Each row is a point. Before rounding, the points of a table are all equally far from one centre. They may lie mostly on one side of it. Write the centre, to within rounding.
(in the rows, 128 means zero)

Points (7 x 3):
[[143 120 199]
 [128  64 197]
 [163  72 190]
 [179 103 166]
 [170 120 172]
 [171 105 187]
 [107 108 198]]
Centre: [133  94 161]

Points (15 x 11):
[[ 83  71 169 159 119 105 162 168 109 227 139]
 [ 28 100 156 125 153 108 168 172  94 193 128]
 [ 65  98 178 153 127 186 149 161 145 208 131]
 [ 66 116 215 130 166 108 189 185  98 187 115]
 [ 39 120 167 179 129 155 182 195 130 179 125]
 [ 63  86 183 138 140 150 139 192 130 219 111]
 [ 61  68 137 157  97 152 137 169 138 191 135]
 [ 34 118 172 138 148 161 157 179 101 191 152]
 [ 73 106 185 147 133 221 153 161  77 168 126]
 [ 35 109 173 168 160  98 113 175  97 202 138]
 [ 73  75 159 210 133 147 138 197  92 186  56]
 [ 48  78 154 111 158 121 158 147  77 187 150]
 [ 70 118 128 169 100 106 187 200  96 197 113]
 [ 44 115 183 129 169 106 132 159 114 214 135]
 [ 78 154 157 155 152 124 157 201 142 211 136]]
Centre: [106 118 161 159 140 130 140 145  99 150 104]

Points (23 x 20):
[[154 115 119 203 172 122  42  97 130 178 146 119 116 107 177  73 182 162
  159  73]
 [140 133  97 172 150  97  83  92 134 157 170 159 133 159 150  26 154 175
  141 144]
 [143 137  93 161 166 123 100  68 114 115 149 146 148 119 140   7 174 152
  127 111]
 [ 94 107  90 167 215 157  55 101 135 150 156 129 120 162 185  65 170 168
  148 103]
 [125 116  89 223 182 131 102  92 155 110 112 157 118 187 146  38 159 143
  133 115]
 [144 118 113 171 170 132  72 109 169 113 141 146 128 138 187 116 107 184
  132  95]
 [114 103  89 168 131 139  75  93 175 179 141 138 129 147 193  75 175 166
  166 121]
 [161 101  93 195 208 134  70  87 150 127 133 132  82 182 164 105 189 169
  154 103]
 [155 114 134 176 176 112  95  90 162 122 127 137 153 149 150  70 215 198
  110  79]
 [158 116 152 194 156  84  71  93 141 124 158 124 144 149 186  61 181 163
  137  75]
 [ 87  88  94 215 146 123  89 107 157 124 140 148 120 107 186  77 164 141
  101  73]
 [123 124  99 183 171 140  58  90 159 142 112 153  85 114 171  17 178 112
  160 104]
 [139 100  71 187 150 146  87  79 157 140 182 145  82 173 170  92 190 158
  159 120]
 [109 103 125 196 140 156  73 122 159 131 156 138 100 129 222  55 158 147
  118 138]
 [150 138  98 172 153 145 115 126 183 150 176 116 118 143 206  91 155 179
  162 112]
 [102 126  92 167 137 118  86 115 174  78 166 143 105 133 141  67 159 168
  139 125]
 [145 125 131 165 172 125  44 103 172 190 126 146 143 124 163  34 171 155
  161  79]
 [102 144  90 174 195 137 102  72 130 124 147 127 110 154 150  49 154 182
  162 119]
 [164 121  91 167 176 149  87 108 172 114 162 113  93 163 198  52 150 168
  163  91]
 [164  91  84 163 176 118  51 110 161 150 158 100  99 161 160  41 177 166
  157  58]
 [131 114 124 212 137  97  70  99 149 142 135 123 165 138 146  59 197 164
  145  83]
 [127 106 125 223 152 147  78 142 143 145 167 150 167 102 162  91 185 128
  166  75]
 [120 135 101 207 158 117  74  70 142 170 180 134 102 131 155  81 169 178
  148  98]]
Centre: [141 110 132 145 157 142 114 133 122 156 134 131 103 150 133  85 162 115
 117  96]

Points (27 x 24):
[[149 134  84 197 176 139  86 138 138 120 157 113 143  99 136  73 163 139
  128 209  51  99  84 144]
 [107 139 124 144 190 142 148 139 135 165 114  74 142 115 128  87 177 141
  165 199  88  99  34  99]
 [170 132  88 173 165 109 131 150 169 158 150 130  93 106 123  62 135 111
  129 192  80 132  69 128]
 [105 120  75 156 202 106 152 130 148 139 129 101 117  94 150 107 162 127
  152 174 109 171  67 119]
 [146 107  80 156 152 108 157 124 169 124 145  81 124 104 118  64 184 110
   96 144  97 138  58 129]
 [130 114  73 172 153 144 132 120 165 161 132 100 124  69 126  75 186 159
  134 207  73 118  57 137]
 [116 117 117 180 173 110 157 141 166 133 128 113 123  81  94  68 190 139
   98 196  81 109  62 141]
 [131 129 110 145 156 147 144 127 139 131 134 129 113 137 128  73 197 136
  121 249 101 106  66 164]
 [187 103 125 175 173  94 158 123 162 174 153 146 129  88  91  50 145 149
  153 172 121 135  82 174]
 [132 114 139 191 184 146 179 122 168 190 149 113 164 106 139  66 184 134
  138 185  83 168 100 151]
 [164 131  94 208 175 148 189 143 144 131 178  93 141 125 121  89 169 136
  129 185 119 106  81 156]
 [140 153  72 185 201 144 167 103 168 160 112  99 189 115 141  79 182 142
  133 181 102 114  87 172]
 [144 136  93 187 154 145 173 149 183 172 143 104 130 104 119 105 176 143
   95 134  99  79  85 100]
 [141 140 113 180 183 124 172 138 159 172 133 156 109 112 137 102 172 113
  124 177  88 129  61 158]
 [125 132 107 185 170 132 168 160 175 137 151 133 118  90 127  77 153 150
  137 193  62 126  64 130]
 [144  99  90 190 152 112 171 135 164 130 140 100 135 107 122 131 167 134
  126 171  53 127  98 123]
 [135 105  98 201 181  98 159 101 188 158 155 105 111  95 141  86 143 135
  149 171 136 140  76 122]
 [148 115 106 196 167 119 161 127 185 174 160 106 121 125 115  79 174 150
  141 184  48 157  98 106]
 [132 126  79 163 193 135 142 140 184 128 164 104 139 105 117  92 193 133
  112 175  94 151  48 130]
 [162 105 115 190 153 152 162 105 181 147 163 105  94 131 105  73 177 141
  127 180  57 134  80 154]
 [138  98 144 188 188 141 158 107 164 119  88 108 109 118 120  84 182 129
  142 173  84 106  84 142]
 [136  83 103 175 193 141 152 121 159 178 116 134 128 113 144  78 205 150
  113 175 114 112  82 142]
 [141 135 102 186 208 130 137 154 184 136 145  68 105  98 166 109 178 173
   73 174 112 115  84 131]
 [146 129  68 161 181 119 174 101 146 177 147 120 137  90 122 141 179 141
  120 189  88 139  59 138]
 [129 156 100 213 163 132 129 173 169 146 138 130 109 118 129  45 164 161
  123 200  94 152  85 155]
 [134 143 113 151 184 119 177 151 172 161 121 160 117 146 127  85 152 127
  113 201  63 127 122 181]
 [170 119  85 170 192 133 160 159 149 144 160  70 114 141 109  72 155 165
  125 158  62 161  61 170]]
Centre: [134 160 137 130 157 123 119 108 132 153 148  94 136 120 120  91 145 172
 122 156 110 125 119 145]

Points, 31 rows:
[[  7 186 165 148 129 156 144 154 116 155 142 117 109 107  98  69 126  76
  159 153 186  71 149  99]
 [ 24 107 138 149 145 160 107 145  73 115 169  90 103 103  73  84 184 136
  127 148 124  83 173 121]
 [ 73 140 160 161 132 137 118 143  95  92 115 130  74  94 130  64 132 158
  139 104 155 131 155  70]
 [111 161 115 124 149 123  77 163  92 122 149 129 124  80 126  49 162 135
  126 201 132 119 145 102]
 [ 23 158 126 153 130 170 168 184 115 150 132 131  85 114  98  65 154 120
   77 136 126  96 125  94]
 [ 55 168 135 131 144 139 158 155 103 138 127 133 149  91 137  71 119 111
  122 143 170 160 144  68]
 [ 21 114 163 130 124 133 143 160 154 105 124 127 179  95 108 100 123  92
  117 157 128 120 176 125]
 [ 23 109 178 155 106 133 107 149 114 187 123 126 107 109 143  78 157  87
  119 100 161 112 139  89]
 [ 84 149 128 163 153 125 100 161 116 159 109 143 113 102  94  53 165  89
   79 185 190 132 157  87]
 [ 45 136 183 105 147 139 132 152 123 145 136 114 124 105 114  96 159  73
  158 139 196 166 157 145]
 [ 81 134 173 130 136 124 115 178 115 139 129 137 117 111  93  33 124  79
  117 144 200 145 157  69]
 [ 86 149 129 118 110 119 113 149  77 167 136 160 123 149 107  65 126 120
  115 175 148 131 149  72]
 [101 163 173 103  97  98  76 162 112 120 153 118 137 179  84  42 151 143
  109 163 178 123 141 111]
 [ 37 186 120 183 110 126  80 160 150 123 134 114 131  55  97  79 148 102
   98 135 139 125 178 126]
 [ 87 139 121 163 126 109  93 165  88 146 158  81 124 134 123  88 140  61
  107 168 180 108 215 147]
 [ 88 161 125 128 106 120 141 164  80 147 118 149 105 126 108  65 110 110
  127 143 166 143 173  73]
 [ 85 135 140  87 124 118 109 167 108 147  99 115  93  98 125  82 155 144
  148 177 184 143 164  68]
 [ 60 169 150 151 178 144 140 193 100 120 123 136 157 137 103 113 132  95
  130 166 131  98 200  67]
 [ 56 139 176 117 149 185 177 159 157 143 137 110 137  69 138  48 149  97
   79 119 172 118 134 111]
 [111 125 212 119 168 145 142 154 130 121 132 105 159  62  93  87 148 139
  127 122 146 101 181 144]
 [101 130 176 140 141 136 138 169  81 161 129 143 136 129  80  53 143  91
  117 124 201 131 168 133]
 [ 78 140 161 108 114 123  75 157  86 169 193 115 153  97 114  54 149  89
   95 100 169 100 188  79]
 [ 85 136 152 167 158 168 108 187  81 119 129 178 129 124 104  50 151  89
  116 143 150 123 157  77]
 [ 46 134 152 145 122 161 128 184  97 151 127 124 134  97 133  69 138  91
  121 170 175 138 198  89]
 [ 34 177 175 129 110 137 121 142 106 161 134 125 149 113  92  67 131 127
  125 159 142 105 206 112]
 [ 47 171 122  94  96 145 120 162 137 180 112 134 152 101  88  64 127 147
  104 136 146 132 144  73]
 [ 64 122 171 140 154 162 122 126  91  86 165 148 109 116 113  49 154 168
  126 150 164 120 141  78]
 [ 26 108 163 153 135 122 134 192 114 133 158  87 147  97 147 102 149 150
  114 174 165 107 152 127]
 [ 63 138 160 138 136 109 106 163 115 160 157 128 162  96 140  62 167 128
  156 119 138 138 210 100]
 [ 86 164 101 124 174 123 132 156 131 130 103 147 167 120 115  60 139 157
  142 157 144 124 196 122]
 [ 73 145 140 149 152 182 140 190  97 109 122 115 140 115  87  64 171 133
   95 129 158 139 220  92]]
Centre: [100 145 128 132 129 153 112 148 154 124 149 101 126 132 111 102 161 107
 126 123 161  84 143 102]

Points:
[[140 101 159  96 138 156 175 122  96  84 161  85 146 205 110 132 127  98
  144 157 160 147  87 158]
 [157 154 168  78 128 116 158 120 107  89 140 162 150 194 138 132 123  63
  133 148 142 112  88 123]
 [133 103 204  97 133 127 210 120  57 107 139 148 139 152 153 124 158  74
  124 119 124 155 105 144]
 [139 138 141 107 137 143 190 105  60 108 158 151 146 207 107 128 115  65
  142 164 137 178 126 117]
 [130 150 159  94 111 137 145 143  91 123 117 132 115 202  89 168 168  60
  115 140 139 148 111 108]
 [128 136 183  81 137  82 160 104  39 116 127 181 113 174 128 155 107 105
  149 146 106 173 125 113]
 [114 141 175  79 155 131 151 147 110 115 117 181 134 161 134 122 191  72
  162 153 125 114  76 123]
 [162 151 176  86 135  86 149  93  78 106 180 134 142 137 117 114 152  72
  158 108 141 123  95  96]
 [104 129 190  64 143 129 173 129 105 116 144 153 150 172 145 177 161  81
  119 112 140 140 148 144]
 [ 98 137 106  80 168 120 176 105  91  94 145 167 163 168 108 128 114  59
  141 129 132 152 103 126]
 [ 93 121 200 132 124 117 174 159  89 121 114 120 165 138 148  81 145  39
  145 154 161 147 120 146]
 [159 102 149  56 129  98 174 116  87 133 108 140 136 185 115 129 163  64
  120 121 150 152 136 179]
 [136 149 173 115 131 165 205 144  85  96 131 143 133 176  91 131 179  78
  156 134 127 133 127 114]
 [152 132 137  94 119 127 193 129 108  85 145 131 131 203 126 119 150  58
  101 127 125 146 132 142]
 [104 159 146 114 128 127 161 105 114 140 155 133 164 208 153 118 179  55
  136 144 166 104 132 138]
 [133 115 180  80 109 115 209 111  95 114 154 125 151 173 119 153 138  70
  124 137 169 134  95 157]
 [110 160 180 105 146 112 207 134 118 137 136 153 136 166 164 117 127  59
  131 147 142 176 109 138]
 [121 118 205  98 134  78 165 160  74 135 155 140 119 169 129 185 145  75
  115 145 169 142 160 147]
 [ 95  89 163 105 102 140 187  79  94 104 133 124 135 179 143 145 156  66
  153 125 153 140  75 141]
 [115 161 176  81 112 112 157 121  84 142 129 174 161 208 138 129 170  92
  163 123 164 149 106 146]
 [129 107 146  55 166 139 161 133  95 100 135 157 124 188 134 124 133  63
  119 153 123 158  79 120]
 [126 105 161  72 171 154 185 111  74 106 157 159  80 199 131 126 123  79
  158 134 152 159 134 129]
 [131 136 168  58 139 120 182 161  98 100 149 128 126 189 127 130 145  51
  145 134 159 154  85 122]
 [122 131 209 122 148 148 168 133  95 133 142 151 157 157 115 167 154  62
  113 176 152 141 139 147]
 [129 108 128  43 130 124 158  84  70 149 122 144 142 184 148 122 151  48
  131 140 116 160 123 144]
 [128 118 168 105 123 127 204 122 108 139 113 117 153 152 150 133 139  44
  101 117 136 160 126 117]
 [151 124 152 108 161 168 188  95  61 106 127 159 136 191 135 118 170  96
  124 138 141 141  98 140]
 [128 156 161  85 142 163 145 120  64 111 118 101 116 184 113 145 148  74
  164 120 134 191 152  97]
 [108 125 142 111 125 106 148 121 110 104 174 121 145 179 123 103 155   7
  129 151 142 145 100 148]
 [127 159 163 105 127 103 164 138  76 143 155 169 142 193 131 133 142  61
  129 120 184 135  94 103]
 [117 126 142 116 164 128 218 114  75 121 158 142 150 171 135 155 173  41
  139 162 149 147 130 133]]
Centre: [117 118 144 115 136 111 142 129  83 128 136 122 123 152 131 124 136 102
 157 146 133 131 130 138]

Points, 27 rows:
[[199 178 131  98 148 158 128  81 102 121 119  57  86 132 141 121 181 193
  165  73  66 132 122 169]
 [197 163 115  70 127 153 117 149 138 136  86 128  82 109  95 179 101 144
  112 120 132 188 129 110]
 [170 165 168  68 149 177 139 113 122  68  88 106 139 126  74  76 114 183
  180 144  69 156 155 141]
 [183 136 172 107 151 181 112 104 119 171 121  47 158 116 125 171 136 192
  154 106 112 155 107 156]
 [129 173 176  59 146 174 152  76  90 147 133  79  56 154 127 136 116 152
  189  89 111 136 145 110]
 [178 169 127  79 121 168 127  94  63 143 127 125  79 118  65 158 153 105
  194  83 161 175 131  90]
 [160 159  59  38  74 124 121  95  80  71 123 122 134 141 105 132 131 138
  191  85 132 167 134 156]
 [138 218 202  89 123 168 126  67 148 140 145  68 145  96  78 183 163 135
  141 131 126 159 131 164]
 [207 158 106  60 131 198 162  70 130 108 114 110 112  80 112 133 148 125
  125 118 150 200 180 128]
 [158 110 172  86 143 224 101 124 113 129 127  88  71  86 131 151 154 135
  176  91 102 193 113 180]
 [133 203 114  77 133 168  86 147 163 172 132  60 112  57  88 177  99 123
  135  65 134 177 125 130]
 [119 189 156  96 154 212 134 127 114 174 114  77 103  55 118 127 141 144
  192 138 173 182 163 100]
 [127 197 176  91  83 120 148  73  96 146 147  74 122  85  78 170 150 139
  172  88 158 179 161 133]
 [173 141 131  83 130 193 199 104 173  63  84 104 117 123 136  76 139 116
  135  75 133 196 160 182]
 [180 149 114  94 171 192 157  61 144 107  84  90 103  48  88 140 142 179
  144 125  67 159 168 153]
 [206 118 147  91 103 157 127 108  85 129 108 102  67 108 106 129 131 147
  155 103 111 194 121 107]
 [105 142 122  52 109 177 131  88 139 143 152 110  59  92 119 129 121 193
  133  97 100 173 108 138]
 [164 165 149  65  91 196  97 105 186 110 103 114  80 104 128 129 109 134
  191 141  80 216 132 131]
 [149 168 162  60 116 228 117 111 158 107  56 102  97 128 121 142 134 140
  133 128 122 168 196 155]
 [166 157 127  73 103 156 152  73 158 126  93  90  75 122 144 180 123 169
  127 137 153 168 123 128]
 [153 143  72 108 113 249 177 144 106  77 123 113  64 114 119 112 131 114
  147  91 125 117 164 114]
 [101 209 122 122 166 197  91  86  84 122 170  96 119 140 105 120 137 192
  158 172 111 129 136 140]
 [166 135 148  99 181 237 143  99 107 177 117 101 132 100  78 166 131 139
  171  92  87  90 164  88]
 [144 178 148  69 130 235 148 114 115 145 197  62 132 144 129 137 132 141
  129  99 134 171 165 133]
 [125 180 131  73 135 168 116 112 152 138 148  51  69 141  96  85 170 128
  162  16  91 142  84 134]
 [172 180  74 119 196 163 149  75 128 180  77  86  74 119 106 166 106 109
  127  94  97 164 141 135]
 [146 156 124  25 119 181 144 119 152 117 103  70 108  73  87 161  92 138
  139  94  89 180 188 145]]
Centre: [120 161 118 125 152 148 128 122 150 103 126 122 144 114 128 140 156 118
 174  89 106 147 146 122]

Points (30 x 24):
[[184 150  73 151 166 154  79 125 108 108 162 155 127  64 126 178 103 103
  103 150  81 202  71 105]
 [151  90  47 125 183 192 110  46 107 154 188 196 136 115  96 118 140 147
   93  96 153 152  33 120]
 [195 118  52 140 223 212 130  76 121  97 191 214 142 116 149 137  84 148
   96  96 135 193  76 129]
 [117 118  90 138 167 129 115  90  68 164 137 165 133  59 129 137  87  77
  129 122  89 160  40  92]
 [197  91  96 113 172 214 162  95  87 119 138 184 111  82  81 105 105 114
  144 114 124 193  36 117]
 [159  94  72 158 164 123 113  39  66 107 172 151 180  88 149 128  75 116
  123 138 159 148  53 159]
 [199 117  45 151 185 168 115  98  86 142 135 107 143  45 127  96  92  96
  118 142  96 161  70 109]
 [157 144 118 125 188 184  52  93  79 111 105 103 165  70  96 173  97 146
  147  60  95 183  52 135]
 [186  64  21 151 161 165  92  79 106 121 108 121 130  79 101 127  92 137
  169 146 115 190  73  88]
 [152 174  25 103 205 142  82 143 130 155 172 114 173  74 147  72 123 142
  142  81 138 116  80  74]
 [201  88  45 188 156 153 133  60  88 113 143 140 103 124 106 159 134  88
  152 170 163 165  73  82]
 [140  61  73  95 179 180 118  86  98 138 202 193 182 115 151 125 148  92
   99  94 147 162  30 122]
 [174 135  60 110 215 150  90 113  75 139 129 103 170  82 118 163 105  98
  149 121  79 137  29  70]
 [148  73  53  99 184 156  75  87  65 143 125 166 167  87 133 142 132 103
  180  91 181 200 102 137]
 [197 114  76 172 148 135 151  94  87 155 136  61 130 137 183  78  95  86
  125 155  97 221  80 110]
 [168  90  94 118 159 131 129  60  48 157 142 167 132  80 152 166 124  63
  139  88 108 211  68 123]
 [206  94  70 160 140 201  87 102  71 110 143 193 175  81 138 101 113  68
  164 116 106 133  55  45]
 [203 100 106 150 131 201 109  87 116 102 153 166 157  39  79 146  66 110
  125 108 127 215  51 111]
 [201 115  36 111 128 178 123  47 115 141 145 166 143  82 142 104 139 112
  183  82 164 191  19 103]
 [173  75  50 154 182 195  72  76  72 103 154 160 128  87 132  91 107  87
  182 119 131 158  17 103]
 [190 121  70 121 185 165  78  56  76 118 166 167 167  65  85 122  69  58
  121 135 141 172  36 113]
 [156  99  11 117 178 177 119 142 123  93 173 163 154 137 167 164 145 120
  141 127 126 175  42  50]
 [137  95   7  92 145 196  79  94  56 125 146 125 146 128  78 109  79 110
  152 106 134 132  52  93]
 [164  99  48 155 163 174  87  79 109 112 146 187 107  40 143 143 101 131
   82 110 130 207  68  80]
 [169  88  38 114 183 187 110  78  88 142  70 181 126 139  77 128  88  82
  177  48 169 184  70  86]
 [189 164 118 134 224 138  96 136  98 104 177 184 117  83 142 155  98 111
  121 131 199 222  47 125]
 [154 132  69 123 172 146 121  27  61  94 134 172 142  90 181 142 134 138
  169  93 167 233 112 112]
 [152 136  38 147 193 144  78 107  42  96 182 139 188 124 133  80 123 130
   86  99 112 215  69 127]
 [124 122  53 184 186 205  83  91  90 128 158 137 188  64 150  94  87 107
  149  52 104 195  47  68]
 [104 161  72 150 164 225  63 111 123 153 126 117 146  97 117  93 136  56
  148  97 128 135  72  93]]
Centre: [182 118 127 126 163 148  91  92 122 123 163 125 138 156 135 111  90 122
 133  77 149 168  96  65]

Points, 30 rows:
[[180 102  79 112 173 113 145 139 140 108 123 151 147  43 109  71  70 106
  190  98 124 210  79 101]
 [163 172  90  97 191 114 129 118 165 102 112  99 175 101 164 120  79  63
  157 133 126 183 108 136]
 [ 96 142 128 118 175 114 101 115 130  95 135 169 179  92 148  82  81  56
  193 105 131 228 101 122]
 [129 155 109  63 144 111 154 102 191 164  87 154 161  96 155 133  80  71
  183  95  96 163  43 110]
 [151 121 123  41 191 136 137 143 154 116 109 111 158  78  93 123 116  70
  203 124  76 191  83 115]
 [145 149  58  93 195 149 107  98 162 103 145 103 201 107 169 109  97 105
  154 122  34 176  91  96]
 [ 93 147  77  79 152 117 113 129 138  83 111 145 185  48 134 112  98  73
  156 149 115 205  41 121]
 [114 152  98  68 164 135 102  88 156 113 145 134 177  55 128  90  88  61
  156 119 140 225 101 104]
 [ 93 144 107  86 190 116 119 135 143 125 110 143 185  89  93  60 101  54
  194  96 131 196  79 121]
 [ 99 115  87  84 198 156 115 154 130 121 124 140 173  85 152 138  83  42
  186 102 123 201  61 109]
 [100 151  50 118 185 108 147 157 145 130 128 132 189  80 131  92  86  78
  149 117  94 213  78 101]
 [117 137  83  78 184 111 110 116 161 126 175  97 188  81 116 135 104  57
  175 109 112 209  76 120]
 [154 165 116  74 196 143 101 120 148 103  87 156 153 108 140 118 121  72
  222 113 107 217  76 108]
 [118 149  81  87 187 117 145  93 146 126  99 129 204  29 156  98  70 114
  205 143 126 195  99  84]
 [108  81  93 113 220 103 160 110 138 114 132 109 196  48 133 131 110  64
  193 119  94 195  93 109]
 [109 132 128  73 191 157  83 142 145 142 114  93 146  91 143 119  94  78
  159  93 104 190  49 111]
 [140 150  85  80 162 118 111 110 166 121  77 159 211 108 116  91  95  47
  156 114  74 196  71 119]
 [151 146 113 121 159 114 113 122 150  80 147 161 207  84 169 113 108  76
  203  92 143 211  45 106]
 [ 91 143  74  84 209 164 175 113 153 146 114 150 194  86 134  92  86  64
  174 112 106 165  39 122]
 [137 169  92 108 196 121 129 134 150 125 143 141 194  56 114 110 135  66
  193 155 131 175  62  92]
 [129 164 105  54 214 116 160 109 177  98 121 120 178 110 153  90 100  91
  190 114 103 205  58 101]
 [136 122 118  88 190 139 174 115 153 140 122 155 179  59 112 113 134  49
  171  75 127 205  79  90]
 [105 145  80 116 158  97 105 105 110 125 130 155 168  74 101  79 100  51
  181 160 123 219  53 116]
 [ 95 157  83  93 181 148 145  83 132 149 154 149 154  70 150 122 119  63
  162 115  96 208  99 161]
 [ 93 152 109  98 169 121 172 143 156  80 125 128 165  33 108 112 153 118
  155 135 102 192  89  88]
 [177 105 114 104 164 126  79 102 156 128 127 164 166  88 130 135 133  82
  190 125 125 249  61 101]
 [ 95 145  77  56 173 102 148  99 131 128  96 144 206  43 121  84 111  99
  190  94 125 195  69 106]
 [154 149 120  88 178 142 139 138 162 101 113 146 204  88 146 147  86  72
  206 105 120 217  47 108]
 [141 124 101  65 168  78 129 124 147 123 133 131 200  99 107  71 116  57
  216 125  78 203  77 117]
 [123 156 117  45 176 134  96 135 127 142 140 115 191  81 124  65 101 123
  185 132 143 192 110 111]]
Centre: [121 105  97 115 137 143 140  93 135 112 120 132 163 120 129 111 110 117
 182 125 112 161  88 100]

Points:
[[172 141 130 177 134 156  94 133 146 131 124 169 184 181 154 100 118  80
   86 120 137 115  93 156]
 [107  67 154 144 131 135 154 105 175 112  97 249 168 171 184 102 111 131
   97 134 115 155 111 147]
 [152  67 121  75 148 142 123  86 147 142  79 183 183 128 156  90 152  72
   80  87 148 175 115  82]
 [126 115 169 171 147 131 182  83 132 127  93 181 139 165 178 117 107  96
  108 125 156 172 149 156]
 [152 158 130 119 103  98 177  95 154 145 112 177 190 149 195 121 125  66
   66 141 125 150 123 162]
 [147  84  88 188 139 143 149  92 191 119 136 190 169 184 173 110 144  84
  126 103 171 149 149 121]
 [129 116 144 147 126 171 157  76 183 153 113 207 158 178 172 106 112  93
  106 155 107 173  91 155]
 [122  98 108 170  98 142 155  75 150 148  94 198 144 185 169  79 140  57
   99 122 125 160 130 131]
 [183 120  95 141 122 143 158 103 182 149 110 191 144 199 138 124 135 121
  101 156 188 164 123 121]
 [145  90 145 181 145  97 131  92 150 148 127 183 143 131 206  88 107  70
   82 110 174 154 147 125]
 [162 110 110 138 149 126 131  97 179 117  70 170 147 171 180 110 121  57
   68  98 177 146 100 143]
 [113 146 127 155 148 174 152 111 158 122 132 188 138 164 181 115 133  72
   78 125 144 128 134 153]
 [130 120 119 173  72 127 134 121 171 125 164 187 203 175 225 140 165 116
   75 108 107 193 138 139]
 [151 127 103 163 102 137 103 114 178 109 108 186 112 118 195  96 144 102
   81  99 139 178 161 101]
 [159  57  76 152  64 124 129 124 139 136 121 172 176 178 199 124 149  54
   92 131 148 186  97 139]
 [143  82 106 179  84 172 124 127 148 132 129 178 134 153 175 131 110  63
   90 166 106 152 120  92]
 [ 95  68 111 161 124 137 148 100 193  96  93 190 173 161 220  96 133  59
   96 145 133 158 123 106]
 [127 127 136 118 194 104 166 104 175 134 107 181 201 167 200 101 165  92
   98 109 179 131  96  98]
 [125 106 106 155 131 152 163 128 141 126  89 186 152 186 183 115 115  90
   90 103 168 164  76 136]
 [151  79 108 185 138 160 127 114 157  95 131 215 172 168 182 126 141  60
  109 109 118 162 110  86]
 [148 106  72 123 141 100 120  92 178 117  87 183 163 186 169  84 124  80
   80 116 154 182 136 112]
 [131  67  91 110 124 113  85 126 140 138 100 209 197 200 133 117 126  79
   88 121 168 181 121 121]
 [125  91 153 159  83 127 124  81 184 169 126 177 179 179 173 112  77  70
   93 121 165 174 138 129]
 [111  95 127 167 157 126 132  95 181  87 116 124 171 141 169  52 157 102
  149 139 169 159 146 133]
 [114  85 122 161 147 110 109 144 160 111 123 202 172 205 199  97 144  81
   63 100 174 138 121 142]
 [128 109 133 114 130 114 111 106 159  64  76 194 158 194 186 132 152  38
   74 115 130 145  87 144]
 [105 103 116 121 133 132 159 139 176 131  73 190 119 151 209  95 109 122
  107 136 164 151 121 139]
 [128  59 120 157 152 138 123  96 167 137 121 215 176 169 213  91 138  66
  102 113 147 187 118 157]
 [131  60 152 114 181 134 140 136 156 130  70 179 172 148 161 129 125  37
   78 124 148 151 112 110]
 [113 111 108 117 144 139 163 136 153 111 139 203 157 194 196 116 111  95
  140 117 140 129 137 123]]
Centre: [135  88 147 131 116 113 109 100 156 133 114 152 167 150 171 142 169 121
 107 136 132 142 117 121]
